Every row gives one point. Any point is a mix of the corners, with weights that add up to 1. It lies inside the corners' shape when no weight is negative. Say inside or outside, and name the corners with a negative weight.

Corners:
(1): [ 35 -26 -47]
(2): [ -5 -22 -15]
(3): [  8  -1 -25]
(4): [-30  26  60]
Points:
[-11   2   7] -> outside (1)
[ -8 -12  -2] -> inside
[ -4  -8 -13] -> outside (1)
[  2  -2 -12] -> inside
[0 1 4] -> inside
[ 29 -23 -40] -> inside
[  0 -14 -17] -> inside

Corners:
(1): [ 33   4  20  60 -23  -6  20 -18   7]
(2): [  5  -1  12 -17  15 -14 -11  -7  -8]
(3): [ -2  -7 -11 -18   4  -5  -2  17 -24]
(4): [ -2   6   5 -47  15 -11   7  11  -7]
(5): [  4 -15   4 -24  11  -9  -1  24  -9]
(6): [ 15 -18 -19 -12   1 -13  -8  -4   2]
(7): [-14  13  -5 -30  -1 -16 -14  37  -6]
(8): [ 23  -5  10 -44   6   4  -4  -5 -25]
(9): [ 33  17  24  51  -1  17   9 -32  26]
(10): [-10  -2  24  16 -21   9  -2 -16   7]
Points:
[10 -2  8  2  0 -3 -1 -5  0] -> inside
[11  2  4  7 -6 -1  2 -4  2] -> outside (2, 5)
[15 -1  7  5 -1  2  7 -8  2] -> outside (2, 7)
[-1  7 16 -7 -1  4 -4  0  1] -> outside (1, 6)
[ 16   1   6 -22   6  -4  -3  12 -19] -> outside (4, 6, 10)
[  9  -2   5 -11   3  -7  -5  -2   0] -> outside (3)
[ 19  -7   2  -2  -2 -10   0   0  -9] -> outside (4, 9, 10)
[ -1  -6   5 -31   4  -6  -9   7 -13] -> outside (1, 9)

Corners:
(1): [-18  20   8   4  -6  11 -35 -17   0   4   2   4 -16  12   4  -6 -14  -3
 -50 -36]
(2): [  8  -4 -25  21  10  -5  20   7   7  -8   0  -4  37 -13  -6  -6   3  -4
  31  -6]
(3): [ -1 -23  -8  -1  15 -19  22 -11 -12  20   2  -7  34   6   3   3  26   1
  -5  -1]
(4): [ 18 -21  21  16 -10 -22  15  40  -4 -11  -6  -4  44  -8 -16  13  15  15
  -1  16]
(5): [  5 -10   8  -2 -19 -12 -13 -44  29   0  20  24   8  13   0  30   6 -26
  34   4]
(6): [ 31 -35  14  35  12  23   7  15   2  -2  -2  -3  27 -13   2 -14  -1 -16
  -4  18]
(7): [  0 -46  -4  15   2 -17  -8 -11   7  -9  -5  -9   4  -2   9 -20  17  12
 -10  10]
(8): [-13  -1  14  11  16 -16 -18 -60  30 -31   2   4 -19  29 -15  18 -24   9
  17   4]
(9): [  2 -13   4   7  -2 -14  22  21 -28  -9   1   4  31 -11   6 -26   8  17
   3  18]
(10): [ -3  36 -13   4   1   6 -10  -7  -6   1  12   8 -49  -3  -9 -11 -12  -2
 -23 -12]
(11): [ -4   4  19 -10  11   6  -7  -1 -15 -11  16   9 -43  12  11  18   0  -1
  -9 -28]
(12): [ -5  24   4  15   5  21  -3   0  10   1  31  12 -22  10  14   9  -7   6
 -18  -4]
(13): [-20  25  -7   8   3   5  -7  -8   2  -1 -14  16 -33 -27   4   9 -16  14
 -18  -2]
(14): [-12 -14   9  -4   5 -13   1  34  10  -8   0 -17  26 -13  -6  -2   2 -17
  -1  16]
(15): [-17  22  -5 -15  -3  27 -22 -29 -18   4  26 -20 -10  13  -1  17  -9  13
  -9  -4]
(16): [ 29 -22  -2  15  24 -15  -3   8   8  16 -10  -9  32   0  20 -11 -12  10
  14  16]
(17): [-18  30 -11   4  -1   5 -48 -10   5  18   0  32 -23  28   0  -2   1  -4
  -4  -5]
(18): [-15  29   3  27  -9  -7   5  -5 -23  20 -10   9 -52  10  15   4  -9   1
 -14 -40]
(19): [ -3 -17 -19   1 -21   5   5  11   0   0  -8   7  16   4   3 -15  -3   2
 -27   9]
(20): [ 25 -24  -8   0  -7  -5  18  -9   6 -25  -2 -19  24 -15  31   7  33 -34
   2  29]
(21): [ -7  28  10 -16   4  34  -4   1  -9  34   3   2 -42   5  11 -21   3  29
 -17 -16]
Points:
[ 1  3 -2  5  1  7 -5  0 -5 11  4  3 -6  4  9 -9  4  0 -9 -6] -> outside (4, 8, 13)
[  2 -12  -1  13   2 -10   2  -9   0   0  -9   5   5  -1   6  -3   3   6
   1  -2] -> outside (10, 12, 14, 15)
[ -2   3   0   7   1   2  -5 -10  -1   0   3   4  -9   3   3   0  -2   5
  -8  -4] -> outside (14)
[ -2 -13   8   7   5  -4 -12 -12  12  -4   1  -2  15   3   2   0   2   5
  -2  18] -> outside (2, 10, 11, 18, 19)

Corners:
(1): [ -6 -15  20   8  19  -4  23  -8  11  24  11  -3  11  25 -18  37  -8   6
 -23 -22]
(2): [ -4  42 -29  11   2  -3  11 -38  -2  -2  -7 -10  33  -9 -24  22 -34  29
  11  -7]
(3): [  6  30 -33  27  11 -30 -38   6  20 -27 -17 -20   1  26 -22 -11  15   5
  21 -10]
(4): [ 14  -4   8  18 -34 -60 -17 -33 -33 -29   8 -11 -13 -24   2  -5 -35   4
 -34  32]
(5): [ 20   2 -10  29 -25  16  -4   0 -13 -28  28   3 -19  20 -18   7   3  12
 -43 -19]
(6): [-30  -2  30   0 -35  27  -5  -7  -5  36 -34  -9   7 -14 -14  18  28 -24
  20   4]
(7): [ 23 -26   3  20  -2  -3 -35 -29 -16  22 -12  -6   2 -22  -6 -23  -2  21
  10 -36]
(8): [ 26   6 -36  33  -4 -42 -15 -27  23  10  17   2  34 -41  11   3 -27  30
   6  -8]
(9): [-23 -21 -23  -9  10  16 -16 -17  -4 -21  13  13  29  20   8   8  18  39
   3   8]
(10): [ 13 -18  16 -33  -8 -38 -19  -4   3   5 -37  25 -11  18 -30 -23  11 -14
 -31   0]
(11): [ 12   0  19  15 -23 -18  16 -59  -6  33 -36   7  19  -1 -36   3  24  13
 -22   1]
(12): [-22  -1  -1 -25 -18 -16  -9  14 -33  -7  15  -7  43   6 -30 -24 -13  38
 -36  31]
(13): [-11  44  -4   4 -21 -35 -21  -3  22  31 -25   1 -14  23  11   3  -4   2
   1 -11]
(14): [-40  11 -17  15  -2  31  18 -10 -34  32  -9   1  27  17 -24  32   7  32
 -46  22]
(15): [-25  17 -10 -27  33  27  27  25  25  14  -3   5  -7  21  24  20  28   0
 -14 -18]
(16): [  4  22 -38 -14  33  15   3 -12  14  23  26 -27  28  -1 -23  16  11 -20
   5 -26]
(17): [ -7 -32  -9  -5 -11   6  19   7   9  32  29 -11 -23  11  -2 -24 -31  -7
 -36   2]
(18): [-22 -13 -42  -2 -10 -38   7 -17 -21   5  14 -10  20 -10  23  14 -37  15
  28 -21]
(19): [ 25  14   2 -27   2   8  25  -9   9  29 -24   0   0  26  -2  40   7  28
 -14  37]
(20): [  4  12 -27  11 -16  19   7 -14 -35 -11 -40  -8  52  41   7   1   2 -22
 -28  29]
(21): [ -7  23  26  22 -10 -31   4 -13 -27  17  13  14 -18  -9 -23 -32 -33   9
   1  11]
Points:
[-23  16 -14   4 -17  -7  -9   6 -13  -8 -10  -3   0  24   0  -9  -6  -3
 -12  10] -> outside (1, 7, 8, 11, 16, 19)
[  7   8  -5  19 -11 -16 -16 -26  -8   4  -6  -2  19  -4 -20  -1   0  13
  -9  -5] -> outside (15, 17, 18, 19)
[ -5  13  -8  -4  -5  -3  -1 -12 -11   3 -13  -1  13   9  -9   7   6  13
  -9   6] -> outside (1, 8, 17)
[-13   2  -8  -6   1   8   5  -6  -3  12  -3  -1   9  16  -8   7   5   9
  -9  -3] -> outside (4, 8)
[  2   4 -25   5   2 -29  -4 -25   2  -2   6 -13  22  -5   5   1 -16  14
  -1 -13] -> outside (5, 6, 10, 14, 19, 21)
[ -3   7  -5   5   0   6  -4  -4   2  11  -3  -1   9  10 -11   6   2   9
  -7  -3] -> outside (4, 11, 18)
[ -5  -9  -8   0  -5   0   5  -5  -1  17   7  -5  -2   8  -5  -5 -11   5
 -19   0] -> inside

Corners:
(1): [ -8  -4  -7  -2  22  11  22   9 -20  19  -7 -15  19  34 -12  -8 -14  -2
   8  12]
(2): [-19 -27  12   9 -23  -2  -1  12 -11  10 -26   1  10  11  11  -5 -17 -18
   2   5]
(3): [ -5   0   0   9  22 -11 -17 -18   3 -22  21  21 -16  36  -4  19 -34  24
 -20 -11]
(4): [  5 -17  20  21  14  -8 -13 -46  20  10  28 -11 -36  21 -18 -11 -38  27
   2   2]
(5): [-28  -5 -12  -4 -16  17  17  19 -23  16   3 -10  23   6   7  25 -11 -11
   3 -20]
(6): [ 34  42  -8 -28  10 -18  38  21   3 -19 -20   3  27 -33   6   3  35   0
  40   7]
(7): [ 54  60  -4 -16 -14 -39   3  28  -9 -17 -33 -11   9 -12 -34   2  37 -21
  44  16]
(8): [-20 -16   0  -2 -14  -7  15  32  -5  27   7   0  19  24  18  -6 -13  -4
 -25 -20]
(9): [ 31  28  -4 -42 -23 -17  -4  15  -6   7 -26  15  33 -16 -40 -15  28  -5
  46  24]
(10): [-30  -5  -5 -13 -22  35  24  19  -8  26 -13  -2   8  16  20   5  -1  14
  -3  11]
(11): [-30  -1   2   0  -1   9  25  12  -5  29 -17  15  15  -4   5  -8 -31  -1
 -28  -5]
(12): [-25  -7 -16  11  16  11   3  16  15  24   2  10  13  14   0   3 -12   2
   3   5]
(13): [ 34  51  23 -44 -14 -21  13  22   6  -7 -33  -6  12 -13 -40   6  44 -28
  47  -5]
(14): [ -4  16  24   9  23 -38 -36 -28  -2  12  24  -3 -40  40  -6 -15 -16  23
   5  -1]
(15): [  9  -7  28  31  11 -33 -28 -37   3   8  21   8 -22  26 -17  -4  -7   9
 -27  10]
(16): [-15 -18  -6   8  11  39  -7  12 -14  26   9   0  -2   2  18 -13 -30   3
 -13  -9]
(17): [ -9  -8  11  20   9 -19 -26 -35   9   9  -8 -12  -4  26 -11 -14 -13  25
 -30 -33]
(18): [-25 -12  29  45 -17   2 -17 -35 -12 -12  28   3 -16  50  -6 -26 -19   4
  -7 -24]
(19): [ 13  20  20  25  17 -10 -15 -30  11   4   3   1   7  30  -5   3 -29  17
 -10  -4]
(20): [-25 -34  12   7  -5  24  19  34 -17  32 -16   2  21  -7  -8   9 -29  20
 -10  -5]
(21): [ 53  37  10 -24 -16 -30  32   8   0  13 -51  25   8 -24 -29  11  33  -2
  45   7]
Points:
[ 2  5  8 -1 -5 -6  2  1 -6  8 -7  2  7  9 -9  0 -4  2  5 -3] -> outside (12)
[  2   2  -4  -6 -11  -1  11  21  -3  19 -12   9  17   0  -4   7  -8  -1
   2   6] -> outside (1, 6, 13, 14, 17, 18)
[ 2 12  5 -1 -1 -4  5  6 -6  8 -4  7  7 11 -9  1 -1  2  6  0] -> outside (2, 4, 17)
[  1  10   5  -2  -6  -6   0   5  -3   7 -11   4   9   7  -6  -1  -1   2
   3  -2] -> outside (1, 4)
[  2 -10  -4  -5  -3   3  21  19  -2  27 -23   3  18 -10  -4  -5  -2   5
   3  14] -> outside (3, 5, 13, 14, 18, 19)
